Every row gives one point. Each copy is the shape, with its points in the same order, stretched, turned, moved and blurred by noise. Is it also mirrored, or only turned?

Shape, 8 rows:
[[ 0.0 -2.3  2.7]
 [-1.4  0.1 -2.7]
 [-2.4 -0.5 -3.2]
 [ 3.4  2.0  2.3]
 [ 2.2 -0.5  2.3]
 [-6.4  5.8 -5.0]
 [ 0.8 -3.7  3.0]
 [-0.4 -0.6 -5.8]]
Copy 1 (8 x 3):
[[-0.8 -3.0  2.4]
 [-0.7  3.5 -2.0]
 [-1.6  4.4 -1.6]
 [ 5.6 -1.4  0.1]
 [ 2.4 -2.6  0.9]
 [ 1.7 10.9 -1.6]
 [-1.6 -4.1  2.6]
 [-2.0  5.3 -5.5]]
Copy 1 is: only turned
Copy 2 (8 x 3):
[[ 0.5 -0.6  1.1]
 [ 0.9  0.7 -3.6]
 [ 2.1  1.6 -3.6]
 [-4.7 -2.8 -2.6]
 [-2.0 -2.4 -1.1]
 [ 0.2  7.9 -5.1]
 [ 1.4 -1.9  1.2]
 [ 1.6 -1.2 -6.5]]
Copy 2 is: mirrored
Copy 3, 8 rows:
[[-1.2 -3.4  0.3]
 [ 1.4  1.5 -1.1]
 [ 2.6  1.2 -1.8]
 [-4.5  1.0  2.5]
 [-3.3 -1.2  1.1]
 [ 8.1  3.8  2.7]
 [-2.3 -3.6 -1.2]
 [ 0.7  4.2 -3.8]]
Copy 3 is: mirrored
Copy 4:
[[  2.6   3.4  -0.5]
 [  0.2  -1.4  -4.1]
 [  1.5  -1.2  -5.2]
 [ -3.1   3.3   2.8]
 [  0.6   2.8   2.1]
 [ -5.4  -0.5 -12.3]
 [  4.2   2.5   1.5]
 [  1.1  -5.4  -4.7]]
Copy 4 is: mirrored

Shape, 8 rows:
[[-1.9 -4.1 -0.7  0.1]
 [-2.4  1.7 -0.5  1.5]
 [-4.1 -0.6 -0.3  1.7]
 [-3.9 -2.1  4.3 -4.4]
 [-4.3 -0.4 -3.7  0.6]
 [ 5.1 -3.9  2.5  8.7]
 [ 1.0  0.9  4.2 -0.2]
 [-0.3 -1.9  2.2 -4.5]]
Copy 1:
[[ -1.2   2.8  -3.1   3.2]
 [  3.6  -0.7  -4.2   1.0]
 [  1.2   0.4  -6.0   2.6]
 [  1.6   3.9   0.9   8.1]
 [  2.3   3.3  -6.0  -0.3]
 [ -4.6 -10.3  -2.7   2.1]
 [  1.7  -3.5   1.7   4.5]
 [  0.1   2.8   2.5   4.1]]
Copy 1 is: only turned
Copy 2:
[[-0.9 -3.3 -4.1  1.2]
 [-1.3  4.2 -1.6  1.4]
 [-2.1  1.8 -3.8  2.5]
 [-3.9 -4.1  0.3  6.6]
 [-4.1  1.7 -5.0 -1.2]
 [11.5  0.4 -3.5  4.3]
 [ 2.6  1.3  2.3  5.2]
 [-0.8 -4.6  1.2  2.7]]
Copy 2 is: only turned
Copy 3:
[[ 0.1  2.6 -0.2 -2.0]
 [ 1.4  0.9  1.7  0.7]
 [-0.1  2.8  2.4  0.5]
 [ 5.2  4.6 -0.1 -2.6]
 [-0.7  3.2  0.8  1.8]
 [-2.1 -7.6  2.4 -5.0]
 [ 3.7 -1.0  0.8 -1.5]
 [ 3.3  1.3 -3.1 -1.5]]
Copy 3 is: only turned
